Rows are points. To make a cloud, some directions were put in groups of two or more. Within a group, all points are equally far from the middle, so they leave a hole (a ring in 2 directions, a hollow ball in 3). The other directions are filled evenly. Then the cloud was stretched, turned, moved and blurred a little. How many holes are there, and how many directions does each take, smallest first?
In the rows, zero is written as 128.

Cloud:
78 146

95 162

156 59

168 70

90 159

100 58

104 167

69 125

183 96

169 152

110 168

108 54

76 79

78 145

106 167
Holes: 1 (2)

Cloud, 21 rows:
100 110 77

139 86 140

89 168 173

79 175 188

159 156 89

63 152 168

112 163 189

45 62 167

71 109 123

74 144 101

162 192 155

144 71 167

139 85 119

99 173 138

155 177 203

86 94 190

157 173 204

130 122 195

154 106 180

150 68 180

129 104 89
Holes: 0

Cloud:
143 71 158 149

186 94 66 145

130 129 79 23

176 76 144 86

122 112 172 180

87 146 140 180

158 180 142 110

145 70 95 70

84 81 167 85

95 99 184 111

71 110 180 81

132 59 129 171

203 126 86 141

135 55 139 74

192 78 117 155

151 90 186 88

189 141 122 66

187 146 130 68

121 64 165 97

133 183 93 107

95 152 147 178

79 119 92 45

160 94 50 143

136 173 147 181

127 57 159 45

155 182 116 90

139 186 96 134

67 130 103 86

163 177 83 136

155 125 192 93

135 152 79 48
Holes: 1 (3)

Cloud (55 x 6):
60 146 115 93 114 68

96 115 184 173 167 149

138 51 159 109 97 99

145 50 141 175 168 157

131 161 65 208 141 121

153 62 108 180 137 62

177 142 161 118 86 146

162 95 43 187 117 91

90 80 149 95 116 53

62 135 92 106 76 150

180 137 109 210 160 150

105 148 170 188 171 120

69 117 143 101 141 48

102 164 57 188 117 105

149 154 124 214 152 166

59 104 79 190 163 109

147 162 147 88 98 157

178 124 121 189 95 190

136 39 90 162 83 148

167 99 60 149 108 198

189 116 132 182 101 182

138 147 139 185 64 98

122 141 85 177 52 160

162 135 80 203 87 94

77 93 116 206 174 122

120 44 81 149 123 185

105 86 140 108 200 70

99 161 102 92 79 157

144 155 35 161 153 117

156 129 81 184 53 142

191 110 144 107 84 120

169 89 124 71 148 156

114 63 143 69 105 101

128 182 115 113 136 66

124 138 132 191 52 135

152 135 100 187 87 200

156 129 32 158 170 128

152 170 148 176 157 90

88 89 175 84 139 147

130 144 184 147 83 153

122 70 36 162 154 90

143 136 102 189 51 153

101 174 51 164 142 112

118 54 71 185 131 78

137 61 122 189 184 97

145 135 115 189 57 168

62 161 78 116 120 83

125 52 168 107 101 112

172 82 74 183 79 99

177 65 96 173 104 182

67 87 79 188 173 113

149 74 146 92 190 136

170 85 69 197 175 136

104 72 175 87 142 144

138 63 53 109 95 160
Holes: 3 (2, 2, 2)

Cloud (90 x 9):
227 97 167 189 160 163 165 141 186

153 158 97 99 195 141 158 97 176

224 98 89 192 145 133 140 182 126

191 97 57 196 154 79 155 152 170

152 181 67 162 143 164 106 135 76

240 120 108 198 128 125 166 185 163

192 94 180 185 135 48 162 132 175

193 82 121 128 96 88 140 164 120

213 174 104 113 136 188 128 187 91

103 109 198 93 173 161 88 114 176

161 165 164 163 215 197 114 137 92

195 114 48 86 122 114 160 208 191

119 100 108 129 208 108 200 151 174

183 77 79 124 132 134 192 156 127

117 171 167 144 119 136 137 137 148

118 168 174 117 112 166 85 190 191

120 155 131 140 174 163 207 122 95

146 92 167 144 99 60 196 128 123

114 109 60 56 125 160 93 147 168

208 143 95 147 216 123 173 137 118

107 184 86 155 141 166 89 155 184

122 190 147 172 106 128 79 170 87

184 93 130 175 67 162 142 181 175

210 94 107 193 129 121 116 84 144

119 159 180 162 154 169 131 160 177

223 101 132 200 153 152 114 159 133

159 159 73 114 132 186 189 89 193

153 182 153 51 137 89 171 79 98

206 142 157 185 145 55 96 185 157

91 100 94 94 145 155 105 90 161

216 99 111 85 128 139 124 111 93

106 84 146 202 124 76 85 115 174

156 111 189 118 94 112 138 94 160

202 184 147 115 115 69 161 209 183

111 113 53 121 128 114 82 140 136

220 154 152 178 129 103 185 78 118

125 159 168 56 183 165 160 187 164

183 146 176 162 154 55 123 204 160

205 92 77 74 136 181 158 200 150

188 146 52 171 144 130 183 146 133

111 146 149 128 217 150 132 199 146

173 149 99 103 234 129 135 124 113

149 177 174 122 119 144 91 74 189

203 101 150 166 117 169 108 187 112

183 75 77 87 206 167 96 141 114

129 83 145 59 74 141 171 116 198

174 96 171 156 125 139 110 189 91

108 89 161 154 173 128 136 165 90

118 144 166 181 168 62 156 145 130

154 75 169 134 168 60 70 190 192

165 97 161 155 66 162 179 167 165

131 154 155 143 205 126 197 87 108

116 131 177 88 140 106 153 174 203

228 132 128 134 92 150 150 163 193

188 175 160 111 173 162 143 170 165

178 106 59 116 169 103 179 94 83

157 58 98 106 150 97 196 115 127

193 109 181 83 122 189 133 184 95

176 61 110 96 144 147 130 203 112

221 103 133 98 210 120 72 159 92

105 176 149 161 107 78 78 158 130

98 122 137 163 110 173 204 96 105

170 137 186 181 138 92 174 193 88

225 140 69 170 165 90 173 177 143

148 61 131 190 153 117 89 189 168

206 65 135 136 151 117 149 86 150

123 95 59 58 165 138 73 138 140

116 82 90 131 149 65 122 162 154

198 97 157 142 148 66 91 144 79

148 73 84 112 186 75 181 173 186

186 146 157 74 89 112 71 108 177

159 177 174 173 109 95 151 79 169

120 189 118 126 163 168 101 189 163

87 115 148 95 112 84 123 101 169

209 115 80 95 88 65 89 192 150

213 94 79 205 165 75 172 93 185

211 134 81 101 151 94 67 156 139

197 116 188 104 166 102 137 94 101

94 95 113 94 222 97 101 194 74

153 172 156 60 202 154 96 151 205

202 183 144 171 153 154 155 189 199

101 98 159 141 125 97 124 100 130

122 189 107 143 112 68 180 203 151

110 100 174 73 198 120 112 202 94

150 164 111 171 205 186 136 102 181

152 51 104 100 178 100 79 167 194

190 103 72 68 187 126 137 105 162

180 175 99 78 146 126 165 82 210

176 83 67 168 143 73 115 114 164

209 150 140 185 178 130 68 180 195
Holes: 1 (3)

Cloud:
104 56 169 95 127 179 162 172 158

198 82 142 158 162 146 155 137 173

128 192 149 170 91 150 130 89 179

199 178 95 120 80 96 176 122 72

178 111 154 138 150 161 73 177 118

140 150 93 136 32 87 135 83 144

132 30 83 114 133 99 167 116 57

163 166 202 157 54 98 130 91 114

85 103 102 63 129 174 114 74 106

142 60 140 80 58 78 124 150 167

205 144 114 84 162 108 139 54 112

169 45 114 86 198 126 154 105 97

150 132 121 110 190 129 135 169 37

112 152 209 128 112 175 157 85 153

134 139 158 68 67 62 148 114 185

86 137 127 218 83 118 166 130 134

150 176 191 161 52 77 138 117 90

183 180 189 89 105 76 86 83 92

183 85 125 88 74 97 218 170 115

129 97 133 175 170 129 234 145 76

139 71 175 56 87 84 127 64 116

80 140 108 170 111 150 175 191 85

90 161 163 199 121 130 187 134 84

190 126 112 161 177 89 114 170 86

122 82 93 96 53 139 175 182 77

142 116 78 145 189 171 112 149 102

97 89 79 74 81 62 125 94 108

179 147 152 185 112 135 73 124 161

127 90 212 118 139 75 111 119 178

144 191 157 139 160 128 105 172 68

94 101 134 100 46 153 80 124 73

114 136 194 157 179 79 215 122 103

172 180 172 103 98 129 161 105 37

113 209 191 79 105 88 165 149 87

44 112 110 148 156 121 113 141 103

173 154 169 61 37 131 167 134 120

75 74 77 94 144 161 137 118 151

193 172 122 132 125 38 90 109 85

154 101 151 145 162 126 176 174 28

175 99 131 97 207 128 181 176 107

111 159 154 159 32 156 128 159 82

210 172 120 114 162 121 187 130 145

191 124 76 52 85 75 130 102 109

127 115 158 135 87 134 203 219 83

197 162 139 90 107 97 197 89 64

43 67 138 156 108 148 180 129 126

142 151 239 131 89 147 150 106 129

174 142 162 108 84 75 205 142 178

162 84 72 108 54 68 130 154 107

139 200 102 125 80 142 129 69 160

204 88 80 113 149 104 109 133 51

146 122 163 36 99 133 89 153 58

152 115 153 101 79 165 79 112 36

107 176 117 127 74 199 162 174 151

106 113 79 58 126 196 130 114 104

128 72 195 132 62 156 153 97 68

154 151 234 150 132 110 165 106 89

131 183 157 132 165 22 136 150 119

198 170 104 151 156 113 176 97 153

166 116 195 68 149 47 150 181 81

104 198 80 160 121 132 181 140 94

65 148 183 118 79 147 120 184 163

142 79 61 106 75 158 177 171 149

70 76 187 66 123 92 166 183 116

139 156 130 143 116 188 213 83 78

142 77 157 178 150 150 187 166 182

140 99 188 164 103 76 139 215 139

188 99 127 54 110 131 174 67 63

86 136 163 119 72 184 82 98 89

125 132 223 140 67 67 145 126 69

175 112 88 76 184 61 172 140 126

146 146 166 65 96 80 185 125 186

101 48 104 179 160 139 170 151 139

111 151 116 183 143 33 117 125 132

217 97 99 102 102 164 136 99 50

159 74 189 60 85 99 123 106 48

115 171 166 117 198 92 163 95 151

116 45 114 55 173 106 142 105 79

215 113 91 102 118 151 198 154 75

160 69 165 43 141 147 152 79 85

83 166 209 74 117 140 189 130 110

150 130 83 86 208 142 130 140 87

101 191 161 101 129 28 124 93 128

95 117 133 98 183 98 145 168 37

173 143 77 140 131 105 119 140 193

127 63 197 117 120 99 81 126 58

120 154 75 155 40 77 133 120 122

188 157 184 99 137 153 194 107 151

105 131 119 102 189 120 79 75 87

86 143 208 147 186 93 148 156 103

156 100 164 141 125 213 130 86 69

144 200 162 157 118 67 152 146 61

190 98 153 112 91 113 70 129 41
Holes: 1 (9)

Cloud, 96 rows:
106 80 131 150 48 137 74 165 74

163 182 107 118 73 149 117 213 138

82 110 82 169 156 120 128 228 128

180 100 58 173 118 131 136 85 69

169 184 105 82 155 210 129 135 115

165 185 141 118 89 200 122 183 142

185 74 171 164 124 117 149 218 69

78 63 77 162 147 134 120 98 66

127 194 111 186 178 152 183 163 70

190 128 195 143 124 182 107 92 90

161 109 87 93 177 90 104 114 89

193 184 127 96 114 121 199 129 115

155 170 111 72 159 119 65 124 139

170 92 50 146 129 123 127 89 93

101 203 93 176 182 148 190 137 176

103 76 155 109 196 129 82 189 132

86 102 157 162 75 132 109 108 151

170 129 106 180 116 160 41 108 83

76 153 141 182 139 101 177 122 102

186 128 181 113 159 106 186 100 174

107 80 72 185 166 170 199 151 75

200 166 174 172 115 149 102 209 121

175 202 144 81 136 174 185 151 158

189 137 203 152 158 186 147 114 90

138 189 53 182 103 135 178 157 147

90 107 46 118 102 96 151 146 144

102 113 179 162 88 84 115 208 137

99 120 209 102 89 179 133 117 79

145 88 139 68 145 103 135 227 182

84 88 129 126 206 203 145 157 96

164 116 134 190 181 81 169 128 145

172 137 137 70 167 126 127 80 119

108 92 192 142 131 144 124 233 83

96 136 40 117 118 107 155 206 173

184 108 42 189 163 176 153 182 69

109 71 102 179 176 188 107 211 70

174 185 67 101 135 111 160 185 62

95 171 194 98 127 89 156 109 154

88 143 87 204 106 108 173 147 88

163 80 103 193 151 220 120 178 130

91 165 108 83 173 167 186 203 167

89 180 112 190 151 104 189 140 147

177 182 115 92 97 76 138 118 183

143 179 119 154 228 194 102 149 150

214 144 62 123 113 132 134 191 110

137 67 138 172 76 85 149 163 149

164 91 36 174 166 157 172 184 109

140 95 88 127 77 166 201 188 145

76 122 217 134 124 141 108 128 143

157 168 82 212 94 104 105 172 72

74 163 131 145 167 103 82 209 150

110 85 177 149 122 60 140 188 172

204 181 147 119 106 74 175 167 176

114 174 36 153 114 106 141 179 91

162 142 104 85 195 153 143 79 106

115 74 178 140 131 64 162 147 123

187 91 67 180 121 163 168 190 160

109 187 184 125 178 124 66 173 145

95 87 169 67 173 169 106 175 119

166 73 86 108 143 228 98 151 78

161 156 209 154 172 163 92 111 114

203 124 72 98 156 165 187 165 80

124 99 192 99 128 178 205 163 146

136 62 131 101 102 216 103 133 114

193 77 112 109 94 136 153 211 122

172 93 139 89 160 66 132 191 131

128 122 149 114 71 124 224 168 159

74 150 98 161 150 91 98 204 107

196 129 202 113 161 162 92 183 150

179 95 104 155 132 224 79 103 81

122 172 156 174 100 146 55 139 183

143 182 171 100 88 82 118 214 168

137 91 80 137 197 91 137 210 146

130 96 149 97 176 148 202 211 125

115 73 201 112 101 149 109 122 180

144 69 190 88 125 203 158 140 80

68 99 103 78 152 93 116 133 121

156 134 56 158 197 100 154 107 137

199 85 90 94 121 145 165 200 57

182 90 150 162 129 216 134 114 151

163 193 140 68 149 188 110 172 139

171 91 179 172 156 170 197 139 134

109 90 139 52 167 182 114 176 162

204 100 146 189 113 157 82 199 98

171 96 132 68 156 164 88 97 73

84 104 54 120 154 80 157 178 161

186 112 205 152 153 158 68 163 125

102 138 131 93 75 182 91 108 95

153 116 92 112 226 202 148 127 123

152 181 141 168 183 69 90 194 169

185 122 42 151 146 142 184 113 176

188 86 169 153 107 87 154 114 104

115 188 35 157 124 118 176 165 156

206 142 177 121 117 110 76 186 170

158 179 55 116 171 121 171 100 117

153 169 148 161 84 220 100 159 77
Holes: 3 (2, 3, 3)

Cloud, 94 rows:
73 86 134 62 131 183 132 130 133

74 177 60 173 142 209 84 136 182

198 94 150 91 64 188 117 165 144

210 203 115 68 96 120 117 153 182

179 141 71 106 83 187 101 146 111

138 172 139 118 72 120 187 212 90

146 92 100 164 112 167 106 120 223

90 168 120 94 92 89 115 106 85

85 183 166 115 111 167 151 168 74

94 134 151 67 102 191 158 186 165

116 76 71 123 53 194 157 166 184

84 162 108 150 39 193 167 137 229

148 85 99 143 164 180 40 165 148

212 156 33 154 145 158 158 130 106

135 210 102 209 84 207 173 172 167

178 170 138 170 130 209 160 110 201

129 200 105 100 82 118 69 191 119

61 202 145 155 146 172 113 191 130

139 57 123 171 120 121 114 109 130

125 221 109 95 106 110 141 185 144

94 60 114 87 101 153 200 136 110

118 165 122 136 127 138 151 92 68

155 235 83 115 124 99 68 164 139

119 133 122 81 115 109 164 221 116

85 181 125 205 167 165 151 192 181

186 95 137 88 99 78 118 186 152

63 114 84 129 81 183 94 126 175

163 114 72 113 200 93 85 153 161

205 138 166 101 78 141 156 193 207

159 161 163 87 136 70 107 136 161

136 163 164 132 121 105 53 174 197

153 70 80 163 167 78 125 193 113

178 147 150 83 186 130 86 166 103

141 162 100 202 76 170 83 124 129

153 84 130 189 96 97 122 212 160

123 112 108 77 197 133 136 148 146

54 136 132 157 109 155 171 131 112

72 117 72 111 94 126 46 160 102

74 137 109 138 157 175 140 113 206

82 129 136 86 151 192 89 217 76

202 133 97 73 129 154 66 142 163

170 134 190 138 59 194 192 130 141

57 89 118 207 131 161 161 157 85

78 133 59 148 118 119 61 157 85

99 129 122 158 195 174 180 157 149

78 150 163 121 8 184 124 87 143

154 139 194 122 80 77 134 153 120

108 62 141 146 67 122 132 114 201

165 25 134 127 105 184 142 151 118

120 143 93 149 105 114 125 246 125

150 148 136 129 188 198 105 101 174

119 232 119 111 111 148 194 166 185

152 171 169 53 117 129 114 121 91

159 187 45 126 147 136 107 82 131

159 168 119 148 211 80 110 120 137

136 106 121 119 63 155 57 76 142

129 90 207 156 103 183 147 159 136

144 136 127 147 122 136 149 79 82

138 211 126 135 94 121 97 202 98

92 191 131 134 63 113 89 92 140

106 43 128 78 118 101 178 139 117

213 137 91 195 81 192 127 162 178

96 200 134 134 42 154 142 183 192

155 173 74 76 51 175 81 164 163

162 28 105 142 110 112 137 135 121

77 147 133 139 173 215 98 179 163

120 167 92 127 95 189 119 214 229

147 115 175 95 148 178 154 147 170

85 80 145 146 87 169 81 151 191

92 156 109 121 111 187 209 119 220

216 154 89 151 134 151 74 187 174

167 195 101 149 166 154 194 151 69

108 140 160 101 34 226 150 119 117

158 173 165 207 101 106 149 160 96

41 171 108 151 137 97 82 146 118

120 86 102 130 113 209 171 215 103

126 105 52 116 178 117 65 168 162

159 139 114 190 182 184 126 93 144

217 182 54 176 101 150 128 198 129

174 179 170 128 131 185 148 144 125

132 187 106 158 98 100 83 97 136

89 120 85 80 68 105 73 178 175

121 161 84 75 34 132 94 183 180

133 185 193 162 130 152 105 128 132

77 116 115 101 182 110 125 120 145

56 108 107 167 161 155 99 128 147

153 150 167 143 52 170 102 119 240

85 77 97 127 66 207 154 142 121

123 158 114 131 36 205 138 69 181

136 119 62 117 115 190 138 203 105

126 201 160 152 73 132 104 188 92

97 99 110 84 162 154 117 95 194

95 146 89 156 85 205 59 173 92

152 164 106 81 137 151 112 160 49
Holes: 2 (2, 4)

Cloud (106 x 9):
129 56 99 95 154 141 153 118 42

102 42 128 134 124 151 198 91 102

91 162 103 129 179 43 222 77 130

123 73 85 152 135 101 122 153 115

155 170 104 154 159 133 220 62 190

84 159 51 116 134 59 208 75 124

96 125 159 104 68 107 175 135 199

175 125 80 94 54 155 131 168 141

91 109 83 91 90 198 118 94 107

110 209 111 78 123 157 116 79 75

114 59 128 110 146 176 127 111 89

101 156 106 98 92 166 185 73 211

86 135 60 78 152 190 197 159 107

143 195 139 72 60 78 151 132 136

125 169 74 186 112 86 186 94 121

112 142 153 56 81 35 125 117 76

60 158 192 127 109 110 176 150 109

52 188 73 128 143 110 130 145 86

159 146 70 179 92 162 129 73 62

86 177 84 109 187 134 211 43 81

162 140 54 102 188 134 173 78 58

146 151 185 64 115 136 107 103 135

171 196 58 167 130 63 168 135 89

179 121 158 104 86 173 124 140 111

65 118 153 130 154 93 140 119 167

126 152 56 127 170 57 214 99 131

115 72 92 116 150 118 76 112 29

142 148 70 147 75 145 157 64 59

120 108 60 162 106 82 169 48 104

80 126 164 54 166 93 142 84 186

48 183 105 177 144 132 153 97 134

122 129 176 110 98 166 213 108 125

84 127 141 163 185 167 145 107 101

167 193 68 106 162 125 196 63 91

138 65 99 63 116 50 150 83 125

126 169 110 136 213 134 183 122 42

81 59 99 121 170 145 141 69 83

108 76 130 129 156 172 124 81 99

165 161 106 105 190 125 126 102 19

91 88 136 45 151 163 149 127 96

130 159 154 124 57 103 122 172 45

138 129 43 82 71 82 144 195 81

53 208 89 139 141 116 149 166 87

50 189 75 137 175 101 168 118 84

81 187 82 123 172 208 169 161 119

157 230 87 139 154 157 137 118 43

108 170 113 46 62 102 57 98 145

119 126 164 105 164 160 111 75 100

88 187 122 101 101 155 104 148 44

111 204 136 84 87 132 191 63 193

94 92 104 68 83 92 72 190 71

130 166 80 197 133 86 200 112 109

117 152 100 221 148 116 211 126 115

59 144 81 150 194 109 142 122 89

167 170 155 62 159 94 172 125 101

139 157 165 29 125 39 122 69 117

128 155 159 77 118 29 125 103 90

142 109 24 143 177 178 165 122 61

99 134 84 114 109 199 148 58 147

80 67 117 68 114 80 108 140 60

124 103 181 111 110 168 180 74 141

189 167 173 112 127 141 145 138 115

142 105 51 139 50 142 145 180 32

99 152 178 142 133 87 172 123 81

134 81 110 64 151 156 158 158 55

78 106 145 140 92 163 120 202 92

83 166 161 17 112 67 141 111 147

132 129 87 117 71 184 181 76 118

96 71 90 118 146 64 182 73 86

104 132 70 101 94 152 163 173 187

100 193 172 54 92 146 163 67 158

180 145 154 116 89 75 143 137 134

149 65 96 94 121 82 158 100 153

132 125 172 99 115 99 157 61 198

105 91 98 102 69 114 179 157 52

158 105 121 109 119 74 208 128 151

172 126 110 147 106 50 146 104 83

51 160 100 155 91 147 131 126 127

105 123 64 208 160 188 160 139 96

113 36 110 107 95 100 153 105 62

186 127 134 138 106 105 154 166 148

132 208 94 129 184 63 222 96 150

111 138 117 122 43 116 129 168 156

159 132 125 201 132 135 161 131 60

89 175 48 117 126 103 106 163 38

83 132 151 72 115 182 115 145 87

148 132 173 66 67 103 96 97 162

123 174 113 37 99 78 184 139 129

141 184 185 63 120 99 143 130 144

122 155 66 133 96 157 189 167 195

86 195 96 170 153 145 118 115 71

180 190 65 140 105 167 182 135 56

103 174 193 47 137 134 161 107 148

179 157 96 129 122 42 153 71 110

24 140 100 75 126 134 168 116 79

146 216 87 110 122 167 109 154 133

122 117 82 98 83 195 165 98 150

172 150 50 153 161 151 202 96 54

85 142 156 108 149 74 109 150 84

197 95 92 129 140 142 152 120 136

134 97 59 66 97 181 125 162 49

151 175 71 155 136 173 226 93 169

102 62 146 80 112 185 170 100 149

118 138 136 118 49 109 157 139 57

59 130 106 77 58 110 52 108 85

147 220 129 73 88 138 141 92 122
Holes: 3 (2, 2, 3)

Cloud, 107 rows:
192 144 103 141 137 150 110 117 194

128 97 127 73 137 42 122 136 191

87 203 138 148 146 208 142 114 176

156 101 182 136 101 106 76 8 70

144 207 192 169 186 93 152 128 119

139 150 153 82 87 69 57 73 158

113 186 135 95 170 182 212 129 205

31 165 161 156 135 104 112 100 85

79 131 45 135 100 163 101 107 115

157 91 81 148 190 129 133 153 145

166 84 122 87 188 120 110 80 79

190 161 160 139 188 105 156 73 113

180 91 175 99 148 151 91 121 175

108 167 162 170 96 101 106 174 191

104 178 130 199 123 105 155 202 143

165 129 184 166 194 101 191 120 134

106 163 104 159 75 188 156 151 163

144 111 175 138 164 113 42 28 79

138 163 96 160 105 158 103 205 103

91 194 129 133 185 161 224 104 137

100 195 72 144 94 57 106 103 172

75 146 86 61 89 124 156 60 141

117 115 135 120 67 150 128 58 184

111 194 109 157 145 122 109 137 77

206 144 207 81 117 110 100 100 168

174 99 115 68 180 116 159 95 104

128 249 166 137 133 125 156 83 90

124 102 116 155 152 92 73 36 85

180 99 126 134 170 72 114 124 73

115 94 137 110 78 102 133 50 169

136 103 166 153 80 118 135 49 138

110 149 140 129 207 51 108 81 114

111 166 195 142 137 168 164 146 87

182 47 60 108 89 114 82 136 125

129 137 114 173 184 57 133 119 111

102 147 196 88 98 140 137 114 80

102 149 134 62 115 63 101 154 165

92 187 214 91 159 99 104 94 99

152 128 162 141 176 123 162 146 222

107 174 175 53 95 138 101 125 149

129 100 191 115 110 44 160 104 161

121 136 186 169 84 80 73 108 106

81 113 86 76 101 159 76 181 156

148 137 125 88 65 72 43 106 111

92 168 51 95 151 178 123 145 170

199 157 197 88 131 134 100 56 175

122 103 170 147 104 144 200 105 133

79 157 205 183 178 74 106 116 128

152 75 113 71 143 128 140 89 69

160 170 164 140 190 105 142 204 184

145 161 144 128 112 167 204 82 114

88 149 196 127 181 44 112 98 95

172 229 170 84 114 119 143 137 162

94 201 208 96 159 153 132 126 141

100 208 149 193 140 117 120 161 188

90 115 148 144 101 190 77 84 75

172 188 168 130 151 113 116 143 202

212 121 196 87 157 141 126 120 171

152 98 123 140 141 58 81 157 63

174 146 91 167 101 86 112 93 137

125 139 82 168 180 138 146 72 136

166 126 133 133 141 123 217 98 129

123 35 144 153 116 114 113 117 106

188 172 173 106 167 100 162 127 201

145 86 38 128 108 163 96 123 134

114 130 195 104 175 153 154 44 132

143 82 102 55 192 86 182 138 173

101 110 122 71 63 166 93 165 154

139 150 216 105 175 82 113 116 165

96 125 71 128 179 152 117 70 129

129 179 119 169 197 77 115 124 126

55 151 184 90 180 109 141 153 116

90 160 105 90 142 137 152 79 73

122 148 82 135 77 171 188 142 176

109 125 158 96 172 61 96 126 186

137 193 119 128 46 198 139 81 149

84 115 132 89 123 184 116 144 184

116 159 131 119 60 183 149 161 177

111 121 176 33 137 139 126 169 109

162 204 175 161 129 77 154 99 105

165 54 154 62 160 102 127 94 82

165 193 155 128 135 122 112 181 198

170 217 188 82 82 139 115 126 154

189 144 80 125 92 108 59 188 141

152 184 212 139 80 86 118 90 115

121 246 119 75 159 159 145 102 147

180 167 184 121 104 96 176 49 173

103 92 141 112 143 103 142 33 87

166 88 126 150 123 193 125 163 175

109 127 222 116 173 33 170 102 141

94 164 188 89 133 61 132 143 196

153 59 63 109 104 102 158 139 132

129 214 96 45 125 133 107 123 148

166 164 102 178 105 100 119 111 186

146 154 112 107 88 160 202 100 209

78 219 206 92 151 156 139 74 137

120 89 174 84 89 151 167 127 110

144 75 183 83 152 53 151 92 122

202 104 173 143 70 119 113 100 139

122 122 75 127 108 157 160 171 91

140 32 79 104 91 104 118 132 123

145 129 116 121 89 218 121 196 172

141 234 203 90 122 127 155 116 152

180 144 170 133 95 117 78 165 182

77 126 42 126 88 143 129 156 130

114 82 82 136 142 142 104 79 85

171 183 101 104 77 148 103 204 163
Holes: 3 (2, 2, 3)
